Rows are points. A path goes straight from each point to the next, and from the last back to the first. The post is the endless flat space through its rows: a point in 2 columns, a line in 3, a plane in 4, and so on, so that a path can go around it. How many times does the path go around the post? Going back the other way cancels.

Post:
4; -17; -34
-4; -2; 32
Path, 15 rows:
42; -25; 6
17; -60; 6
-24; -28; 14
-26; -19; -17
-21; 16; -37
8; 37; 20
20; -3; 16
8; -25; -7
-16; -28; 31
-34; -18; -26
-17; 8; -8
14; 35; -15
45; 11; 39
43; 9; -15
22; 25; 41
Times around: 2

Post, 5 rows:
17; -2; 2; 24; 15; 1
33; -16; -1; -15; 8; 17
15; 0; 15; 12; -37; 10
41; -20; 40; -15; 51; 52
12; 15; 12; 13; -30; -43
Path:
40; 13; 15; -10; -45; 21
36; 20; -8; -10; 16; 31
5; 0; 35; 7; 13; 17
-1; -36; 18; 5; -4; 5
26; -15; 59; 24; 7; 11
60; -22; 24; 9; -5; 11
45; 21; 3; -8; -13; -14
23; 12; 25; 1; 14; 6
-15; 7; 9; -3; 17; -31
11; -34; 5; -5; -8; -33
41; -16; 10; -1; 5; -1
32; 4; 33; 6; -13; 8
Times around: 2

Post (8 x 9):
2; -17; -37; -10; 24; -38; 47; 0; -9
6; 0; -14; -40; 8; 11; 32; -42; -37
-17; 15; 22; -2; -1; 7; -7; 14; 60
6; 35; 10; 25; 12; 17; -22; -11; -19
-18; 17; 31; 20; 12; -31; -20; -33; 34
-2; 5; -24; 15; -21; -31; -27; 27; -25
-38; 10; 35; 42; -28; 10; 60; 7; 5
12; 13; -49; -15; 8; 12; -6; -38; -6
Path, 9 rows:
2; 17; -15; 20; -13; 8; -5; -19; 19
5; -9; 15; 29; 2; -24; -18; 21; -37
-23; 7; -31; 12; 8; 48; 11; -2; -42
-13; 11; 0; 0; 13; 2; 45; -9; -30
-7; 11; -3; -10; 8; -38; 23; -22; -8
-30; 31; 4; 14; -11; -8; -9; -10; 42
-8; 8; -27; -18; 27; -20; -23; -31; 44
-28; 35; 19; -10; -23; -11; 15; 22; 6
17; 33; 19; 7; -8; -5; 1; 1; -10
Times around: 1

Post (11 x 12):
4; 9; 26; 3; 15; 9; 0; 7; 6; -7; 2; 8
-7; -9; 17; -6; -30; 7; -8; 34; -9; 5; 60; -8
4; 24; 3; 5; 22; 1; 6; 6; -22; 52; -12; -4
-3; -4; 11; 1; 5; -4; -18; 11; -30; 7; -17; 16
-10; 0; -18; 2; -11; 30; -1; 7; -11; -22; -1; 19
-6; 1; 8; 12; 0; -13; -7; 24; -12; -13; -24; -3
1; -4; 13; -6; -19; 8; -20; -3; 20; -27; 18; -3
-12; 10; -1; -16; 1; 27; 10; -6; -21; -13; -40; 2
-1; -5; 11; -2; -1; -1; -9; -2; -7; -24; 40; -14
-3; 11; 14; 22; -21; 20; 0; 2; -22; -8; -10; 9
10; 11; 7; -5; -2; -14; 6; 7; -11; -11; -24; 20
Path, 24 rows:
24; -11; 18; -25; 10; -11; -10; -1; -7; -6; -8; -7
12; 11; 23; 4; 3; 6; -25; 16; 0; -18; 5; -5
-6; 2; 12; -7; -15; -13; -14; 1; -19; -30; -18; 3
-11; 15; 36; -2; 10; 0; -11; -5; 16; -14; -18; 21
-16; 5; -9; 24; -9; 20; 8; -7; 7; 5; -17; 8
5; -4; 42; 27; -12; -21; 11; 0; -3; -13; -5; -13
-7; -17; 23; -4; -9; 11; -4; 14; -15; 1; -1; 4
16; -11; 7; -6; -12; -6; -23; 11; -27; 1; -14; 9
-2; 8; 19; 5; -2; 14; -5; 7; -19; -14; -3; 5
-14; 12; 11; 12; -11; 1; -22; 14; -17; -2; 18; 10
-16; 6; 9; -3; -20; -9; 1; 1; -16; -5; 13; 5
-11; -5; -14; 14; -23; 16; -8; 21; -6; 9; 7; 20
1; -5; 4; 5; 2; 15; -6; -10; -11; -5; -10; 15
20; -3; 27; 5; 17; -2; -26; 2; 2; 0; -3; 5
-10; 14; -2; 10; -17; 25; -4; 18; -24; -7; 2; -9
-18; 8; 11; 3; -22; 29; 0; 0; -14; -27; 8; 3
-14; -10; 14; -21; 4; 9; -13; 3; -11; 8; 10; 6
3; 1; -8; 20; -35; 6; 6; 7; -3; -2; 2; 9
15; -14; 18; 9; 1; -7; -18; 25; 1; -19; -5; -6
15; 10; 4; -1; -14; 6; -16; 22; 13; -32; 5; 16
-11; 17; -12; -3; -2; 16; -12; 1; -8; -12; -3; 5
-5; -1; 0; -9; -4; 11; -16; -18; -13; -6; -2; 26
-13; 9; 22; 3; 11; 19; 3; -15; 31; -27; -14; -13
-12; 4; 4; 8; -10; 14; 38; 6; -31; -3; -14; -3
Times around: 4

Post:
2; -6; 28; -32; -31; 11; -16; -15; -20; 11; 9; -3; -22; -5; -26; -20; 16; -19
-16; 23; 11; -6; -32; -18; -18; 20; -22; -21; 15; 9; -30; 28; 14; -27; 2; -10
1; 5; 7; -12; 6; -27; 16; 3; -43; -17; 18; 11; -25; -10; -11; -12; -9; -7
-7; -19; 23; 40; -44; 21; 12; -46; -5; -15; -11; 19; 27; -50; -9; 11; 24; 2
14; -10; -4; -12; -2; 7; 36; 26; -30; -19; -28; 1; -19; 23; 37; -21; 2; 29
0; 27; 38; -31; 7; -14; -13; -16; -28; -9; 12; -5; -28; 10; 24; 6; -26; -32
6; 17; -15; 5; -9; -7; 21; 2; 4; -16; -2; -27; -17; 33; -7; -21; -23; 36
-5; -5; 8; -1; -13; -15; 0; -23; 3; 20; -11; 39; 9; -10; -2; -27; -7; -19
19; 9; 18; 6; -9; -18; -3; 13; -23; -4; -10; -13; -13; 17; -13; -1; 11; -45
-19; -16; -19; 30; -17; 27; -7; -11; -5; 21; -19; 5; -2; -58; 2; 11; 10; 5
11; -9; -15; -11; -7; -15; 27; 42; 33; -35; -17; -25; 11; -19; 19; -7; 19; 60
26; -2; -9; -11; -3; -1; -6; 15; 0; -54; -28; 9; -34; 11; -1; -14; 4; 16
-17; -24; 27; 38; -4; 12; -25; -30; 12; 21; -16; 12; 5; -28; -23; 16; 53; 41
9; 18; -19; -31; 1; -23; -6; -22; -41; -13; 18; -9; -12; 22; 19; -11; 13; -33
-7; -18; 22; 17; -5; -9; 1; -29; -3; -4; 7; -8; -38; -14; 3; -26; 20; -28
0; -37; -10; 39; -7; 50; 29; 3; 35; -9; 12; 25; 16; -28; -11; 22; 30; 17
15; 8; -6; -15; -27; -29; 27; 5; 4; -6; -2; -6; -41; 7; 17; 16; 8; 20
Path (28 x 18):
-17; -21; 36; -19; 28; 1; 29; -14; -1; -3; 24; -1; -32; -11; -28; 18; 7; -25
-17; 10; 8; 3; -8; 1; 43; -2; -12; 9; 1; -14; 4; -16; -5; 9; 8; -21
-20; 9; 33; 19; -2; -32; 22; 25; 17; -18; -5; -25; -14; 1; -14; -12; 36; -1
-14; -11; 4; -4; -6; 5; -5; 2; -6; -22; -9; 3; -14; -20; 12; -22; 9; -9
8; -16; 20; -19; -44; 0; 14; -3; -13; 0; 7; -3; -6; -13; -9; 17; -8; -17
8; -12; 8; -9; -43; 15; 4; -4; -3; -14; 13; 5; -16; -1; 9; -25; -2; 25
14; 16; -18; -9; 8; -5; -8; -9; -3; 16; 16; -1; 0; -23; 13; -8; -3; 30
-7; 11; -1; 8; -4; -3; 17; 25; 20; -1; -2; 3; 11; -25; -6; -24; -28; 13
3; -4; 25; -20; 13; -12; 18; 7; 3; -8; 3; -13; -26; -27; -10; 5; 11; -13
10; 25; 11; -14; 18; -1; 19; -22; 36; 11; 7; -17; -18; 18; -29; -7; 5; 11
19; 14; 1; -3; -22; -29; 1; 18; -14; -15; -10; 4; -27; -16; 10; -32; 21; -30
11; 23; -5; 28; -20; -19; -10; -9; 1; -17; -5; -2; -10; -16; -23; -18; -39; -12
8; -27; -8; 9; -9; 7; -19; -1; 21; -4; -23; 10; -28; 18; 22; -29; -4; 20
6; 11; 18; 1; -41; -17; 9; 11; -8; -23; 19; -7; -13; 21; -3; 11; 1; -23
-39; 25; 5; -11; -15; -4; -22; -19; 16; -11; -6; -15; 12; -20; -35; 9; -12; 8
-24; 20; -2; 18; 6; -25; -5; -2; 19; -20; -6; 6; 45; -30; 1; 10; 23; 0
-6; 29; -2; -31; -16; 10; -32; -27; 10; 25; 21; 12; -19; 18; 33; -20; 9; -25
36; -21; 13; 26; -34; 6; 14; -2; 14; 4; -27; 5; -21; 1; -10; -22; 32; 6
13; 1; 30; 6; -32; -10; -18; 20; -2; -9; -7; 30; 8; 0; 18; -28; 13; 2
6; 22; 4; 0; 6; 14; -6; 0; -31; 12; -6; 18; -25; -7; 29; -10; -15; 23
-10; -4; 18; 8; 5; 7; 23; -7; -11; -7; 2; -3; -3; -18; 27; 6; 31; 19
8; -6; 9; 9; -11; -22; 40; -20; 36; 0; -8; -25; -31; -1; -7; 4; 7; 7
-18; -14; 37; 6; -44; 5; 3; 11; 1; -19; 3; 11; -25; -13; -14; 24; 3; 8
31; -34; -13; -6; -5; 23; 20; 28; -17; -16; -8; 8; 16; 2; -28; -23; -5; -11
-5; -6; 10; 16; -21; -5; 4; 0; -17; -24; 13; -7; -12; -17; 29; -9; 7; 18
37; -6; -19; -4; -4; 10; 1; 1; 10; -32; -5; -11; -5; 6; 24; -19; 13; 24
16; -4; 24; -19; -42; 12; 19; -5; 3; -9; 4; -14; -4; 24; -4; -28; -10; 11
2; -25; 3; -8; -13; -7; 17; 7; 3; 4; -17; 0; -8; -31; -7; -24; -13; 4
Times around: 0

Post:
7; 8; -17; 20; -15; 10; 7; -35; 11; 7; -8; 21; 3; 21; -26; 10; -3; 7
-4; 4; 10; -3; -7; 22; 19; -28; 3; -24; -10; 4; 15; 26; -1; -1; -6; -2
-25; 0; 12; 7; -1; -19; -17; 18; 13; 21; -6; -24; 10; 16; -3; -6; -22; 19
14; -21; -45; 2; 27; -23; 2; 17; 1; -1; -23; -2; -1; -18; -12; 5; 15; -6
-3; -5; -9; -9; 5; -7; -1; 15; -18; 14; -23; 14; 18; 11; -16; -5; 15; -18
11; 13; 12; -16; -20; 3; 34; -41; 8; -3; -12; 1; 3; 15; -8; 5; -1; 20
-38; -12; 12; -7; -1; -6; 3; 34; 15; 30; 8; -12; -1; -11; 9; -8; 4; -12
2; 17; -1; 8; -28; 0; 37; -22; -4; -9; 2; 22; 4; 30; 2; 11; -30; 0
25; -45; -25; 16; 34; -3; 4; 9; -33; 12; -1; 10; 8; -5; -7; 10; 30; -12
-24; 23; 6; 0; 15; -12; 4; 8; 17; 4; 15; 5; 13; 1; 9; -3; 12; 4
17; -7; -32; -2; -10; -6; -6; -3; -27; -8; -1; -7; -2; 6; -9; 23; 29; -5
-11; 27; 23; -3; 7; -4; -12; 9; 10; 0; 9; -12; -1; 4; -2; -28; -29; 4
-31; 23; 0; -14; 11; 14; 4; 18; 13; 23; 7; -18; 3; 29; 7; -8; -26; 17
19; 12; -8; -3; -23; 13; 9; -23; -2; -1; -6; 19; 6; 11; 17; -7; -6; 17
28; -23; -14; -7; 12; 8; -9; 22; 1; 2; -16; -2; 13; -25; -18; 37; 27; -15
-40; 17; 20; -11; 18; -7; -26; 6; 1; 13; -5; 3; -18; 15; 15; -3; -26; 7
5; 4; 8; 9; -16; 8; 21; 4; 2; -12; -13; 15; -8; 25; -15; 6; 2; 25
Path (27 x 18):
-19; -22; 1; 16; 12; -26; -1; 36; -7; 37; 4; -7; -29; 17; -17; 20; -31; 13
-4; 14; 10; -21; -13; 26; 16; -1; 4; 25; -19; -4; 23; 38; -13; -4; -41; -18
-4; 7; -24; 26; -13; -44; 14; 1; 22; 13; -44; -3; 5; -4; -12; -21; -14; 29
1; 11; -22; 40; -6; -8; 20; 26; -2; -3; 13; -2; 12; -5; -13; -14; 4; 21
21; -42; -28; -15; -8; 11; 9; -9; 9; 7; -29; -29; 4; -2; -27; 39; -4; 16
21; -5; -22; 11; -22; 36; 9; 9; -17; 43; 21; -24; -1; 24; 3; 8; -43; 24
1; -2; -31; -2; -1; 1; 19; 12; 31; 33; -31; -14; -10; 5; 2; 18; -27; 12
17; 25; -4; -5; 21; 18; 15; 22; 37; -15; 11; -7; 4; 7; -2; -19; -2; 4
-32; 19; 30; -19; 5; -9; -1; -14; 6; 22; -25; 11; 42; 44; -1; -13; -33; 1
-17; 3; 29; -7; -27; 11; 14; 4; 29; 26; 6; 0; 51; -15; 3; -30; -8; 3
-17; 0; 15; 24; 11; -12; -5; 22; -4; -8; -10; 12; -9; -12; -13; 14; 23; -1
-24; 16; 26; 14; -1; -8; -12; 34; 26; 0; -20; 9; 4; 11; -13; 0; -9; -2
0; 1; -40; -14; -26; -20; 6; 1; 4; 5; -19; 17; 5; 11; 11; 9; 12; -31
-21; 4; -5; -21; -20; -7; 13; -32; 0; 27; -2; 27; 2; 36; 22; -18; -21; -12
-5; -1; 26; -32; 5; 39; 2; 16; -13; 9; 7; 7; 0; 7; 30; 10; 24; -18
-4; 31; -10; 3; -36; 8; -14; -5; -7; 8; -8; 17; -21; 7; -17; 30; 15; -20
8; 1; -55; 30; -21; 3; -33; 10; -50; 11; -5; 24; -18; 22; -9; 12; -45; 3
-46; -6; -38; 6; 20; -15; -3; -10; -9; 2; 0; 0; 12; 54; 0; -10; -30; -2
41; 16; -12; -20; -12; -26; 11; -9; 17; 2; -3; 10; 12; -13; -9; -23; 33; 13
8; -11; -24; 6; 12; 22; -12; -16; -38; -4; -10; -5; 22; 51; -6; 35; 16; -1
-16; 2; -21; 15; -1; -24; 22; 3; -6; 16; 11; 4; -13; -7; -13; -3; 4; -17
13; 8; -35; 0; -5; 3; -14; 14; 13; -21; -5; -16; -19; -23; -19; 34; 16; 17
-6; -1; 12; -29; 8; 14; -5; 19; -28; 4; -6; -22; -10; 34; 4; -23; -60; -1
-18; -24; 10; 1; 5; -17; 8; 15; -1; 1; -13; -9; 6; 24; 19; 11; 13; 19
11; 8; 25; -43; -11; 28; 24; 15; 0; 12; -9; -5; -11; -6; 23; 12; 15; -9
12; 40; 1; 0; -5; 14; -11; 2; 20; -18; -19; 9; -4; -17; -23; 9; 8; 19
10; 19; -29; 36; -39; -8; -17; 23; -15; 9; 21; 27; -12; 18; -28; 15; -31; 6
Times around: 2

Post:
-9; 3; 4; -1; -2; 2; 20; 10; 3; -15; 0; 4; 15; 8; 9; -4; -5; -27
29; 30; 1; 19; 13; -7; 7; -15; -12; -2; -8; -2; 9; 21; -4; 15; -28; -4
-32; -2; -13; -3; -2; 12; -8; 6; 0; 11; 13; 8; 25; -3; 0; -4; -7; -18
7; -6; 19; -20; -2; -9; 26; -13; -11; 16; -3; 5; 13; -4; 22; 35; 5; 8
-14; 7; 1; -13; -7; 5; 12; -28; -10; -15; 2; 16; 12; -13; -5; -7; -4; -9
-21; -7; -7; 5; -3; 14; -6; -10; 28; -8; -13; 1; 24; -13; 8; -4; -1; -14
39; 44; 8; -2; 21; -1; 12; -1; -31; 23; 7; -13; -7; -4; -11; -10; -28; 19
45; 37; -1; -9; -11; -8; 1; 4; -7; 10; 9; 14; -12; 6; 10; 13; -23; 6
4; 9; 31; -19; -1; 4; -6; -16; -8; 22; -6; -1; -26; -4; 22; 37; 10; 8
6; -2; 30; 3; 8; -1; 7; -4; -10; 4; -13; 22; -15; -24; 15; 34; 13; 23
-8; -6; -22; 4; 1; -7; -12; 5; 9; -3; -13; 1; 29; 4; -21; -14; 13; -21
-4; -26; -14; -11; 23; 4; 6; -11; -22; -3; 1; 10; -2; -5; 23; 4; 20; 2
-10; -12; -6; -20; -2; -10; 5; -15; -13; -21; 8; -11; 16; 9; -4; 4; -12; 12
-5; 19; -27; 12; 10; -9; -3; 5; -10; -11; 7; -19; 27; -8; -9; 1; -11; -29
-20; -23; -15; 1; 6; 23; 1; 1; 10; -4; 7; -7; 4; -7; -15; 7; -11; -32
-3; -28; 18; -5; -14; 25; 1; -4; -20; 5; -19; 11; 6; -17; 17; 18; 17; 12
-2; 28; -30; 33; -15; -11; 5; -8; 15; 5; 4; -18; 5; 11; -21; -16; -20; -24
Path (26 x 18):
-11; -11; -18; -17; 43; -25; 23; -1; -16; 10; 18; -10; 33; 3; 2; 3; 8; -18
-4; 31; 38; 21; -4; 0; 7; 0; -1; 28; 11; 17; -21; 8; -7; -2; -23; -8
-7; 0; -2; 3; -5; 5; 9; 16; -11; 7; 0; -18; 46; -8; 4; 41; -25; -41
-17; 8; -11; 23; 10; -3; -27; -1; -9; 30; -29; -22; -10; -12; 3; -9; 26; -1
-38; 11; 12; 11; 11; 4; -23; 4; 12; 41; -9; -46; -11; 6; -18; 26; 7; -14
14; 17; -3; 23; -26; -1; -14; -31; -7; 3; -26; -4; 16; -14; -28; -4; 12; 23
3; 3; 23; -26; -10; 13; -29; 25; -9; 5; 3; 35; 12; -3; 26; 20; 9; -3
-9; -10; -25; 19; -16; -1; 7; -48; 10; -6; -10; -17; -21; 7; -10; 5; -8; -27
-5; 3; -25; 40; -29; 3; -14; 8; 26; 4; -25; -2; 27; -19; -4; 0; -5; -2
-7; 17; -16; 17; -30; 5; -5; 18; 31; 8; -16; 24; 29; 7; -24; -10; -16; 11
33; 4; -13; -13; -27; -8; 17; 1; 7; -1; -8; 5; 10; -4; 13; -7; 3; 23
-7; -21; 3; 0; -30; 12; 3; -5; 27; -23; -1; 1; 20; 15; -24; 47; -13; -35
-14; 11; 19; -8; 16; 3; -13; -5; -3; 7; -3; -9; 21; -12; 9; -7; 28; -35
16; 6; 10; -13; 19; 35; 12; 19; -39; 52; 33; -6; -22; -1; 23; 11; -43; -2
-10; 20; 11; -13; -7; -5; 13; -4; -27; -12; 4; 6; -6; 0; 21; 32; -3; -20
-14; -6; -14; 26; 7; -8; -13; -26; -17; -17; -20; -43; -12; 9; -27; 30; 14; 5
7; -6; 11; -21; -8; 9; -13; -8; 2; 2; 8; 23; 24; -2; -1; 30; 8; -3
5; 0; -5; -2; -21; -12; 1; -26; -20; 26; 23; 6; -24; -2; -7; 3; 5; 3
-13; 5; 6; 10; -19; 3; 2; 4; -2; 30; 0; -12; -21; -4; -7; 28; -23; -9
-14; 9; -3; -31; -14; 12; 15; 6; -15; 2; 1; 31; 18; -31; 28; -20; 15; 11
-22; 12; -31; 4; -50; -2; -7; -40; 11; -13; 17; -39; 4; 6; -5; 20; -17; 11
-12; 25; -14; 7; -3; -1; 16; -32; -20; -6; 10; 10; 20; -3; -26; -25; -8; -34
13; -7; 6; 10; 0; -4; 26; 3; -2; 3; 10; -8; -10; -15; 10; -3; -17; -3
-4; 8; -30; -3; -4; -21; 21; -17; -14; 6; -10; -8; 36; 3; 12; -23; 8; -7
11; 47; -22; -8; -21; 31; 12; -14; -6; 60; 14; 2; 0; -22; -44; -41; -24; 6
1; -3; 3; -31; 23; 4; 1; 5; -6; -1; 24; -27; 11; -9; 16; 11; 2; -1
Times around: 5
